Rows are points. Each copy is the shape, with its points in the same order, stretched, turned, moved and blurred by noise. Say if it was mirrored as well.

Shape (9 x 3)
-0.28  0.10  -0.21
0.73  0.02  -0.28
0.49  -0.02  -0.20
-0.20  -0.24  -0.16
-0.10  0.07  -0.21
0.05  -0.32  0.23
-0.23  0.10  -0.22
-0.26  -0.14  0.01
-0.16  -0.69  -0.07
Copy 1 (9 x 3)
-0.30  0.07  -0.26
0.65  -0.47  0.17
0.38  -0.40  0.15
-0.35  -0.28  -0.14
-0.12  -0.01  -0.10
-0.34  -0.49  0.32
-0.23  0.06  -0.20
-0.43  -0.14  -0.06
-0.63  -0.75  -0.03
Copy 1 is: only turned
Copy 2 (9 x 3)
-0.37  -0.08  -0.16
0.30  0.33  -0.51
0.23  0.16  -0.39
-0.09  -0.34  -0.20
-0.25  -0.03  -0.19
0.27  -0.29  0.13
-0.35  -0.05  -0.17
-0.12  -0.28  -0.01
0.31  -0.73  -0.15
Copy 2 is: only turned
Copy 3 (9 x 3)
-0.26  -0.34  -0.04
0.71  -0.04  0.02
0.47  -0.09  0.09
-0.09  -0.40  0.24
-0.10  -0.27  -0.02
0.02  -0.06  0.49
-0.22  -0.34  -0.05
-0.23  -0.25  0.28
0.04  -0.52  0.63
Copy 3 is: only turned

Shape (7 x 4)
0.78  -0.47  -0.17  -0.07
0.21  0.25  -0.24  0.29
-0.18  0.12  0.02  -0.29
-0.17  -0.22  -0.37  0.01
-0.30  0.37  0.24  -0.02
0.47  -0.47  0.18  0.11
-0.25  0.42  0.19  0.18
Copy 1 (7 x 4)
0.45  -0.82  -0.34  -0.02
0.26  0.07  -0.16  0.52
-0.12  0.17  0.10  -0.12
-0.04  0.16  -0.45  0.13
-0.16  0.22  0.28  0.31
0.10  -0.62  -0.16  0.21
-0.09  0.31  0.27  0.45
Copy 1 is: only turned
Copy 2 (7 x 4)
0.76  -0.18  0.52  -0.21
0.34  0.10  -0.34  -0.01
-0.24  -0.08  -0.10  -0.33
0.12  -0.49  -0.30  -0.33
-0.43  0.12  -0.28  0.05
0.46  -0.30  0.57  0.14
-0.24  0.08  -0.36  0.18
Copy 2 is: only turned
Copy 3 (7 x 4)
0.57  -0.23  0.21  -0.31
0.05  -0.30  -0.47  -0.21
-0.14  0.21  -0.06  -0.05
0.24  0.22  -0.29  0.09
-0.48  -0.03  -0.22  0.11
0.37  -0.31  0.25  0.06
-0.37  -0.16  -0.36  0.15
Copy 3 is: mirrored

Shape (14 x 8)
0.34  0.41  -0.24  0.27  -0.48  -0.11  -0.13  0.35
-0.36  -0.04  0.02  -0.16  0.51  -0.36  0.00  -0.44
-0.02  -0.26  -0.19  0.36  -0.38  0.06  -0.22  0.35
0.10  -0.38  0.24  0.21  0.36  0.31  -0.01  0.24
-0.03  0.17  0.20  -0.15  -0.02  -0.25  0.00  0.35
-0.36  -0.14  -0.18  0.07  0.21  0.16  0.66  -0.26
0.12  0.56  0.17  -0.01  -0.43  0.33  -0.28  -0.01
0.18  0.10  -0.06  -0.17  0.07  0.28  -0.31  -0.48
-0.14  -0.16  0.41  0.19  -0.19  -0.12  -0.64  0.25
-0.22  0.09  0.53  -0.01  -0.04  -0.20  -0.29  0.34
-0.29  -0.15  -0.07  0.54  0.00  0.13  -0.16  -0.56
0.17  -0.20  0.27  -0.06  0.09  -0.24  0.58  0.01
-0.10  -0.16  -0.40  -0.10  -0.20  0.14  -0.72  0.13
-0.58  -0.13  0.53  -0.05  -0.36  -0.29  0.20  -0.39
Copy 1 (14 x 8)
-0.12  0.21  -0.61  0.11  -0.38  0.06  0.36  -0.17
0.27  0.07  0.09  -0.19  0.81  -0.41  -0.14  0.51
-0.22  -0.45  -0.41  0.13  -0.29  0.04  -0.15  -0.26
-0.04  -0.30  0.30  0.48  -0.02  -0.14  -0.45  0.28
0.00  0.00  -0.21  -0.04  -0.09  -0.35  0.26  0.47
0.32  -0.57  0.28  0.37  0.64  -0.17  0.26  0.10
-0.07  0.00  -0.34  -0.03  -0.28  0.50  0.30  0.23
-0.17  0.14  0.16  -0.10  0.35  0.41  -0.31  0.11
0.06  -0.20  -0.42  -0.28  -0.31  -0.05  -0.45  0.24
0.05  -0.03  -0.30  -0.07  -0.22  -0.23  0.02  0.60
0.35  -0.39  -0.28  0.17  0.32  0.19  -0.39  -0.11
0.36  -0.13  0.38  0.07  0.05  -0.49  0.28  0.06
-0.60  -0.20  -0.37  -0.26  0.10  0.29  -0.53  -0.01
0.52  -0.63  -0.12  -0.42  0.13  -0.12  0.25  0.29
Copy 1 is: mirrored
Copy 2 (14 x 8)
0.35  0.19  -0.22  0.36  0.04  0.18  -0.13  0.51
-0.34  -0.23  0.56  0.01  0.18  -0.52  0.23  -0.40
0.11  -0.22  -0.50  -0.09  0.08  0.30  -0.09  0.17
0.07  -0.08  0.27  -0.50  -0.18  0.35  -0.22  -0.18
-0.17  0.18  0.06  -0.13  -0.16  -0.07  -0.09  0.39
-0.45  0.33  0.33  0.17  0.25  0.42  0.43  -0.35
0.35  0.65  -0.21  0.07  -0.33  -0.21  -0.01  0.02
0.46  0.10  0.25  -0.08  -0.23  -0.37  0.37  -0.43
0.00  -0.35  -0.38  -0.39  -0.34  -0.34  -0.45  0.00
-0.29  0.07  -0.11  -0.27  -0.35  -0.28  -0.40  0.19
-0.09  -0.22  0.04  0.26  0.21  -0.07  -0.02  -0.81
-0.40  0.07  0.51  0.18  -0.42  0.50  0.10  0.15
0.51  -0.25  -0.53  -0.46  0.16  -0.46  0.27  0.05
-0.82  0.07  -0.19  0.26  -0.46  -0.16  0.08  -0.32
Copy 2 is: only turned
